Rows are points. A path goes straight from each point to the next, and from the last back to the first. The post is the endless flat space through its rows: a point in 2 columns, a line in 3, a plane in 4, and so on, so that a path can go around it. How many times does the path go around the post? Going back the other way cancels.
In the rows, 128 means zero.

Post, one row:
[[128 113]]
Path (28 x 2):
[[102 115]
 [114 181]
 [158 162]
 [186 117]
 [152  70]
 [110  69]
 [ 55 110]
 [ 68  99]
 [115 141]
 [148 165]
 [195 138]
 [149  75]
 [111  55]
 [ 87 105]
 [112 163]
 [151 157]
 [175 117]
 [162  58]
 [ 93  26]
 [ 88  95]
 [112 141]
 [158 159]
 [148 114]
 [138  87]
 [ 70  46]
 [ 85  96]
 [ 74  71]
 [102  75]]
Times around: 4

Post (2 x 3):
[[107 154 137]
 [144 102  95]]
Path, 27 rows:
[[ 96  98  89]
 [153 130  52]
 [153 141 129]
 [121 132 175]
 [124 111 138]
 [ 99  91 127]
 [121 141  63]
 [128 180  97]
 [142 155 137]
 [129 200 116]
 [127 183 187]
 [119 109 156]
 [ 81 164 140]
 [ 83 196 101]
 [186 152  87]
 [143 127 168]
 [153  60  85]
 [130  95  28]
 [144 155  84]
 [139 150 122]
 [180   7 109]
 [144  68 138]
 [ 94 110  90]
 [117 164  60]
 [137 169 128]
 [119 160 163]
 [ 98  84 173]]
Times around: 5

Post (5 x 6):
[[158 132  92  84 109 115]
 [126 112 150 119 149 131]
 [120  96 166 158  98 129]
 [124  91 121 145 118 112]
 [159 126 107 100 129 166]]
Path, 29 rows:
[[122 138 118 149 119 174]
 [ 92  37  90 175  44  78]
 [165  69  36 105  48  60]
 [165 117 138 113 144 165]
 [174 112 174 120  86 169]
 [110  84 180 131 182 137]
 [154 119  86  99 102 145]
 [109 133 113 135 115 130]
 [160 123 105 171 102 148]
 [149 104 147 120 165 119]
 [149 107 102 126 117 115]
 [120 134 131 146 169 126]
 [101  91  82 179 106 158]
 [ 97  79 136 120 163 154]
 [131  66 133 124 103 125]
 [177 144  95  66 115  96]
 [111 110 198 158 134 132]
 [168 153  87  95 114 137]
 [146  84 147 150 134 149]
 [154  78 102  99 129 155]
 [156 120 125  38 140 130]
 [139  56 158 158 144 160]
 [168 148 145  96 146 101]
 [148 122  30 160  84  85]
 [115  98  96 138 145 161]
 [119  68 132 133 117 170]
 [141   7 109 199 111 146]
 [159  88 101 124 120  54]
 [116  81  80 215 129  90]]
Times around: 2

Post, 8 rows:
[[155 162 131 109 107 129 115 113 112]
 [ 82 179 155 153 114  61  90 144 141]
 [115 149  90  87 130 110 128 109 149]
 [132 135  93 120  73 116 107 103  96]
 [114 141 167  93 101 153 131 129 116]
 [153 112 105 143  88 167  96 123 153]
 [140 125 144 147  63 133 130  97 117]
 [ 96 101 151 137 143 218 106 101 157]]
Path:
[[127 146 164 118  92  96 118  98  51]
 [146 162  96 163  71  93  57  95  97]
 [ 72 121 186 148  80 197 122  81 113]
 [177 144  89 135  48 102 133 164 102]
 [103 199  94  65 133 150 125 101 116]
 [139 157 120 109 113 157 112  71 120]
 [139 121 143 105  55 140 103  90  99]
 [ 84 184 134 107 100  92 120  72  97]
 [107 187 168 119 100 106 141  93 130]
 [132 133 135 127  70 152 115  93 121]
 [144 178  99  98 151 181 106 112 155]
 [113 111 178  89 124 191 169 147 143]
 [106  84 151  90 137 133 163  84 139]
 [124 144 158 157 126  87 120 144 147]
 [116 157 157 148 142 162 124  97 112]
 [ 81 178 119 108 127 135 113  68 139]
 [ 94 127 141  64 174 210 130 106 188]
 [105 104 137 108  62 155  73 164 116]
 [110 109  97 124  81 215  86  77 138]
 [147 187 123 140  81 108 100 111  90]
 [124 125 127 163  80 129  98 157 157]
 [117 186  46 100  79  91  81 100  93]
 [ 74 107 118  98  82 197  81 111 169]
 [142 175  67 137  92  77   7 158 111]
 [128 121 142 137  60 105  86  98  73]
 [135 131 104 115 168 123 118 144 161]]
Times around: 0

Post, 11 rows:
[[164 110 141 140 107 122 147 116 137 138 141 125]
 [133 144 119  34 113 151 164 146 167  63 134 165]
 [126 151 134 115 117  83  93 150 142 157 115 166]
 [120 153 156  99 145 114  91 158 160 122 146 146]
 [128 145 150  95  90 111 140 118 124 139 102 113]
 [130  81 135 114 126 148 122 130 122 144  50 101]
 [104 112 122 110 105 123 118  96 138 150 122 116]
 [137  82 137 119 125  96 122 125 111 139 114 102]
 [ 34 133 124 198 130 101 185 135 145 176 144  76]
 [102  89 177 147 153  95 156  95 125 121  78 127]
 [101 186  96 165 111 141 153 125 105 109 145 128]]
Path (27 x 12):
[[ 91 130 202 117  83  71 184  33 161 102 115 162]
 [ 84  10 152 121 133 128 169 124 158 151  80  54]
 [122 114 115 132 160  77 123 140 146 119 112 120]
 [ 91 199 110 200 125 114 139 107 101 152 160 110]
 [136 190  99  82  66  91 169 128  91 127  94 101]
 [156 179 138 146 120 104  77 143 118 111 100 148]
 [ 68  98 125 161 114 120 121  95 150 143 155 120]
 [ 98 126 121 144 103 125  76 189 135 169 117 108]
 [118 109 169 132 138 115 163 102 169 101 129  81]
 [ 98 164 165 102  67 121 154 114 151  99  81 127]
 [ 91 103 115 144 125 126 118  84  78  91 128 135]
 [124 118 153 128 119 125 141 154 113 169  52  97]
 [131 158 131 113 129 102 128  81 142 140 158 134]
 [129 177  82 141 126 119 166 129 127 112 108 118]
 [165 172 118  67 109 128 155 127 138 129 137 104]
 [ 93 243 127 191 127 145 159 108 174 140  98 229]
 [201  96 182 130 147  69 128 117 124 118  99 116]
 [138  48  80  94 151 163  50 173 127 114  98  95]
 [111  85 150 107  98 139 145 138 142 111 108 143]
 [ 79  64  88   7  84 140 156 164 124 169  62  83]
 [130 231 149  86 142 117 101  50  73  57 124 200]
 [192 212 199  65  61  92 143 124 123 138  54 137]
 [121  60 140 115 148  70 153 109 136 133  90 109]
 [ 62 128 112  63 131 128  93 140 175 179 135 111]
 [116 101 167 124 142 157 154 130  92 121  46 105]
 [179  96 156 103 158 141  91 174 150 173  91 104]
 [ 76 101 148 162 139 114 196  99 141 156  58  64]]
Times around: 2

Post, 17 rows:
[[139 139 199 147 108 125 127  96 145 138 177  63 205  89 122 126 130  49]
 [132 158 124 122 186 110 140 165 142 154 150  91 145  82 130 112  91 132]
 [ 89 122 157 116  87 110 173 127 186 120 143 113 121 156 145 165 154 121]
 [118 131 112 148 155 121  86 161 104 164  92 137 147 131 147 127 153 124]
 [144  55 150 152 121 134 128 157 120 153  99 128 138 161  72 105 120 111]
 [132 149 139 114 126  97  97 127 134  56 147 175 134 109 200  86 118 118]
 [133 155 143 142  65  96 156  88  95 166 182 104 167 109  78 100 108 104]
 [180 141 125 130  88 130 118 122 177 161 135 128 141 153 146 132 138 135]
 [103 113 127 168  70 180 147 100 135 123 180  86 151 121  97 123 175  96]
 [105 106 155  86 137  91 130 100 133 109 159 105 137 134 139 203 148  94]
 [ 80 138 135 113 138 159 148  96 179  48 124 124 157 106 148 173 147 115]
 [148 126 104 126 120  98 101  90 108 158 151 108 157  92 141  35 117 121]
 [ 98 111  97 148 187  84 160 103 126  84 121 113  81 142 129 166 119 114]
 [121 157 122 118  88  78 123 127 145  59 121 123 102 105 106 110 100  80]
 [151 145 149 125 135 122 120 125 108 140 120 140  85 141 143  63  80  72]
 [167 129 165 106 170 137 161 131 117  72 122 103 161  74 197 166 141 117]
 [140 131 149 123 120 132 119 105 141  64 120 124  96 169 139  99 165 163]]
Path (25 x 18):
[[115 133 230 148 122  67 151 126 136  66 177 105  95 135 178  94 172 108]
 [120 152 175 159 134 200 121  13  90 156 196  70 203 100 112 161 175 101]
 [108  62 166 161 118  55 105 115  89 107 120  81 144 162 135  91 162 146]
 [109 130 125 127  95 169 172  55  94 120 133 135 152  90 115 135  98 140]
 [111 177 160  94 104  72 116  90 120  82 112 124 121 107 128 107 172 151]
 [120 109 155 142 138  90 117 106 160 115 151  74 130 130 142 161 160  38]
 [162 105 131 104 131 133  77 114 169 138 176 119 127 184 152 162 152 101]
 [143 116 154 153  88 135 129 112 142 101 128 124 108 159 147 177 117  55]
 [ 78  81  71 105 189  42  79 107 127  92 128 137  81 186 180 118 120 113]
 [148 156 116 137 114  85 158 113 117 133 118 108 145 131 119 135 126  73]
 [171 156 128 136  91 156 113 120  65 160 188 127 169 116 144   7  87 111]
 [129  59 131 156 162 144 146 160 142 107 128 128 116 121 123 129  72  63]
 [162 108 132 161 129 158 102  42 162 162 134  95 162 118 137  83 121  96]
 [ 87 195 151 138 124 207 174 137 126 123 149 113 134 116 121 167 165 124]
 [107  82 110 113 173 102 117  87 127 134 124 103 133  83 159 173 126  73]
 [ 77 140 115 114  33 125 189 171  97 107 121 129 102 104  53 102  84 170]
 [107 132 104 148 177 131 110 127 115 104 144 126 108 120 107 203  85 100]
 [214 139 149 115 125 118  59 165 126 112 145 197 219  98 213  63  76 120]
 [178 149 123 119 151 136  97 133 111 103  98 142 151 125 170 100 142 145]
 [162 124 174  96 188 102 131  53 126 151 165  58 155 126  85  91 127  99]
 [109 129 133 146  96 155 116 137 134 148 124 119 151  96 110  87 140 116]
 [ 87 140 126 155 131  94 113 148 133  85  71 119 127 107 108 125 106 100]
 [221  84 158 128 151 145  58 115  85 158 109 112 108 103 198  86 176  77]
 [131 133 165 139 172 101 125 119 130 107 100 131 151 165 139 221 168 123]
 [135 138 184 114 134 159 163  92 152 112 149 139 152 163 114 169 140  65]]
Times around: 0
